Each row is a point. Two turns around zero, p and q, are shown by what they do to some points. Where does a point land after both, in the order given? Backwards means that the second turn is done in reverse. Each puzzle has new turns, and all numbers are rounded.

Turn p:
[0.46 0.00] => [ 0.35 -0.30]
[-2.11 -1.17] => [-2.37  0.47]
[-0.98  0.22] => [-0.61  0.80]
[2.26 1.56] => [ 2.73 -0.27]
[ 0.37 -0.61] => [-0.11 -0.70]
Turn q:
[1.64 1.57] => [ 1.17 -1.95]
[ 0.77 -0.45] => [-0.61 -0.65]
[-2.75 -1.11] => [-0.47  2.93]
[-0.04  0.30] => [ 0.30 -0.03]
[ 0.39 -0.32] => [-0.40 -0.31]
Where do these land?
q, then p: [ 0.44 -1.77] => [-1.42  1.15]
q, then p: [1.20 0.98] => [-0.37 -1.50]
q, then p: [-1.64  0.80] => [1.79 0.35]

Turn p:
[-0.92 -1.10  0.72  0.40] => [0.44 0.05 0.26 1.57]
[ 0.07 -1.62 -2.80  0.32] => [-2.02  2.31 -0.94  0.54]
[-1.27  0.10  1.66 -1.11] => [ 0.28 -2.01  0.66  1.03]
[ 1.38 -0.20  0.70 -0.15] => [ 0.91 -0.27 -1.17 -0.44]
[ 0.73  2.81 -0.28  0.55] => [ 0.40 -0.08  1.19 -2.69]
Turn q:
[ 2.25 -0.26  1.04 -0.35] => [ 0.43 -2.28  0.95 -0.21]
[-0.03  0.45  0.58 -1.58] => [-0.27 -0.14  0.44 -1.66]
[-0.65 -1.06 -0.08  1.03] => [-0.70  0.48  0.06  1.38]
[ 0.35 -1.59 -1.81  1.45] => [-0.64 -0.49 -1.64  2.16]
[-1.92  2.47  0.27 -0.55] => [ 1.19  2.43  0.19 -1.67]
Where do these land?
p, then q: [ 0.13 -1.08 -1.67  0.37] => [ 1.08  1.56 -0.62 -0.35]
q, then p backwards: [-0.84 -0.40  1.18  1.23] => [-1.54 -0.42 -0.24  1.09]
q, then p backwards: [-0.40  2.75 -0.08 -0.04] => [1.72 0.64 0.66 1.98]
p, then q: [ 0.06 -0.26  1.30 -2.90] => [-2.43 -0.24 -1.04  1.76]
p, then q: [ 1.05 -1.01 -0.73  1.34] => [ 1.74  0.15 -0.95 -0.69]

Turn p:
[-0.38  2.38  0.12 -1.06 -0.53 -1.16  0.93 -1.40] => [ 2.16 -0.18  0.89  0.31  0.43 -1.76  1.45 -0.66]
[-1.26  0.05  0.60 -2.05 -0.41 -0.89  0.01  0.01] => [ 0.81 -0.08 -0.18  0.57  1.59 -1.69 -0.78  0.33]
[ 0.71  0.11  0.52 -0.81  0.49 -0.62 -0.47 -2.32] => [ 2.32 -1.06  0.39  0.55 -0.12  0.55 -0.52 -0.32]
[-0.12 -0.60 -1.13  0.88 -1.05 -0.60 -0.43  0.00] => [-0.42 -0.46 -0.94 -0.98 -1.16 -0.61 -0.24 -0.24]
[ 0.65  1.69 -2.69  1.91  0.71  1.91 -1.37  1.08] => [-0.94  2.21  1.45 -2.03 -2.73  0.78  0.68  0.91]
[ 1.85 -0.30 -1.00 -0.64 -0.75  0.02  0.39 -0.03] => [-0.40 -1.80  0.89 -0.29 -0.74 -0.15  0.25  0.85]
[-0.14 -2.91  0.66 -0.73 -0.42  2.13  2.51 -0.94] => [-0.40 -1.90 -2.06  0.15  2.12  1.95  1.06  1.98]
[-1.19 -0.97  1.80  1.10  2.72 -0.22  0.54  1.50] => [-1.31  2.07 -1.10  2.59  0.71  1.35 -0.39 -0.63]
[-0.11  0.56  1.13  1.40 -0.76 -0.57 -2.09  2.09] => [-1.81  1.20  0.67 -0.87 -0.09 -0.42 -1.48 -2.21]
Turn q:
[-1.24 -2.52  1.50 -1.03 -0.60 -0.26  1.13  2.11] => [-0.21  1.60  1.92 -0.02  2.39 -1.62 -1.20  1.12]
[-0.43  0.70  0.14 -0.96 -1.12  0.78  0.56  0.54] => [ 0.42  0.41  0.94 -1.27  0.52  0.95 -0.22 -0.13]
[ 0.83 -3.04  1.14  0.41 -0.64  1.64  0.83 -0.98] => [ 1.67 -1.16  2.36  1.65  0.04 -1.25 -0.83  1.20]
[-0.54  1.00 -0.21 -1.13 -0.75 -0.15  0.35  0.91] => [-0.50  0.86  0.38 -1.39  0.48  0.88 -0.09 -0.27]
[ 0.07  1.15 -0.70  1.38 -0.47 -0.82  0.56  0.17] => [-0.06  0.78 -1.18  0.40 -0.41  1.41  0.38  0.69]
[ 3.69  1.50 -0.08  0.54  2.24 -1.35 -0.98 -0.19] => [-0.43  0.93 -1.68  0.49 -4.03 -1.24  0.74 -1.24]
[-1.12  1.32  0.36  0.63  0.00 -1.08 -1.06 -1.19] => [-0.35 -0.38 -1.65  0.73  0.59  1.07 -0.19 -1.47]
[-0.03  0.85 -1.27 -1.81  0.19 -1.49  0.87 -0.53] => [-2.26  0.45  0.77 -0.34 -0.38  0.99  1.08 -0.77]
[-0.18  0.48 -0.30  0.38  1.91  3.62  0.61 -0.09] => [ 2.58 -1.39  0.17 -1.37  0.06 -0.95  2.48  0.25]
[-1.05 -1.44 -0.58  1.60 -0.77 -0.87 -2.88 -0.74] => [-0.85 -2.11 -2.05  1.11  0.75 -0.24 -2.15  0.63]
Where do these land?
q, then p backwards: [-0.11  0.20  0.40  0.51  1.59 -1.52 -2.30 -1.15] => [-0.63 -1.48  0.63  1.17 -0.71 -2.52  0.69  0.49]
p, then q: [-0.64 -0.95  1.18 -1.19 -2.04 -1.82 -1.93 -0.04] => [-2.34 -1.75 -0.95  0.97 -0.64 -1.48 -0.96 -1.19]
p, then q backwards: [ 1.15  1.06 -0.29 -1.20 -1.02  1.60 -1.30 -1.87] => [-0.04  0.07 -0.09 -0.91 -1.47  3.06  0.45  0.43]
p, then q: [ 1.39 -2.60  0.68 -0.20  0.95 -1.37  0.88  0.10] => [ 0.64 -1.72 -1.15  0.84  0.91 -0.60 -0.63  2.41]
p, then q backwards: [ 0.89  1.31 -1.41 -1.39  1.43  1.74  1.44  2.22] => [ 0.36 -2.03 -1.69 -0.39  0.04 -0.74  3.17  0.79]
q, then p: [-0.36 -0.03 -0.90  1.52 -1.11  0.66  0.82  1.12] => [-1.87  0.64  1.41  0.02  0.01  0.01  0.04  0.97]
q, then p: [-0.36 -1.15 -0.06 -1.27  1.28  0.60 -0.44 -0.14] => [ 0.46 -0.56 -1.09  1.62  0.33 -0.48 -0.57 -0.51]
q, then p: [-1.07  1.35  1.64  2.08 -1.02  1.61  1.51  0.59] => [-0.70 -0.39  3.01  0.40 -1.22  1.80  1.02  0.79]
q, then p: [-0.90  0.81 -1.24  1.14 -0.06 -1.49  1.33 -0.84] => [-0.83  1.50 -0.73 -0.66 -0.03  0.74  1.95  0.87]
